Each row is a point. The last column is the point's height on a tilted bowl or saddle (a function of degree 2), plus a little noise. Along how many of its main directions does it bend up, bend down or stay straight?

Points:
[[-33  20  27]
 [ 23 -22  22]
 [ 19 -24  21]
 [-14 -42  38]
 [ -2  48  28]
 [-29 -17  29]
 [ 20  -5  14]
 [-27 -16  26]
 [ 56  -3  37]
 [ 45   4  27]
 [-18  15  17]]
Directions: 2 up, 0 down, 0 straight

Points (17 x 4):
[[ 20  12   6 -17]
 [  4 -49  52 -22]
 [-59   8 -33 -38]
 [ -6 -52 -20 -17]
 [  2  -1   6  -7]
 [  0  -2  -7 -10]
 [-12  15   9 -13]
 [ 20  -7  16 -10]
 [ -7 -42  32  -9]
 [ 18   4   7 -12]
 [ -3  47  21 -39]
 [-39   2 -45 -33]
 [ 59  22   3 -48]
 [  6 -29  21  -6]
 [-56  19 -29 -43]
 [  7   1   8  -7]
 [-32  45  -6 -49]]
Directions: 0 up, 3 down, 0 straight

Points (21 x 5):
[[ 36 -53 -42  28 -45]
 [-12  39  14  -5  -5]
 [-25   2  43  19  -3]
 [  1 -12  14 -24  10]
 [ 28   5  24  30  19]
 [ -7  13  27  49 -12]
 [ -2 -33  26 -28  28]
 [  3  -5 -21 -44 -13]
 [ 19  -8  25  12  20]
 [-14  11 -36  -2  -5]
 [ 11 -21  52  23  29]
 [-10   9   5   4  -2]
 [  6  45   6 -25   2]
 [ 12 -11 -13 -10  -1]
 [ 30   4  39 -28  37]
 [  6  42   1 -37  -5]
 [ 14 -37  39  43  14]
 [-42 -11   5  17  -1]
 [-16 -26  -5 -11   4]
 [ 10 -67  59 -17  92]
 [-42 -54 -16   9  13]]
Directions: 2 up, 2 down, 0 straight

Points (40 x 7):
[[ 14 -22 -31 -61  13  25 -25]
 [ 20 -36   0  -5  12  43 -24]
 [ 27  20  -1  26 -23 -27 -30]
 [  8 -38  -9  41 -61  17 -43]
 [ 39 -29 -21   2  43  -6 -16]
 [-30  -5  27  11  23 -34 -16]
 [  4  -8 -30  20 -27 -17 -15]
 [ -3 -12  36  17  -3 -24 -18]
 [ 25  32  -1  21  12  -3 -21]
 [ 26 -35 -27   0  13  38 -22]
 [ 21  50  35 -19  23 -33 -41]
 [-35  23 -32 -42  10   6   3]
 [  1   1 -50 -18 -15 -27 -17]
 [ 38 -19  14 -28 -28  -2 -36]
 [-44  -2  29 -34   5 -54 -18]
 [-33 -22  -3  21 -43  -3  -3]
 [-10  -3   6 -47  22  -2  -1]
 [ 15  28  38  -5 -26 -25 -23]
 [  8   6  -5  -4 -32  56 -23]
 [-36  -3  18  10 -51   7  10]
 [ -4  11  26 -11 -35  25  -4]
 [-28  37 -35  33 -19  -9 -12]
 [ 22  10 -35  16 -18  45 -28]
 [-15 -11  41 -22 -22 -21  -8]
 [-11   7  27   7 -10  16   0]
 [ 13 -23 -16  45 -28   3 -30]
 [ 20  11  26  10  22 -83 -71]
 [ 43   6  -9 -72 -36  29 -69]
 [-21 -20 -44  24 -13  17 -13]
 [ -8 -14  -4  71  12   1 -42]
 [-11  41 -16 -11  37 -19  -8]
 [-33 -25  32  -6  49  27 -20]
 [-14  20 -14  38 -14  35 -14]
 [-14  12  16  39  40 -14 -24]
 [  0 -13 -15 -40  -2 -14  -6]
 [ 14 -30 -22  -3 -65   1 -33]
 [-15  31 -17   3  44   9  -4]
 [-26 -18   7  29 -21 -11  -7]
 [ 12  34  30 -37  33 -27 -25]
 [ 27 -24 -29  -9 -58  22 -41]]
Directions: 0 up, 5 down, 1 straight
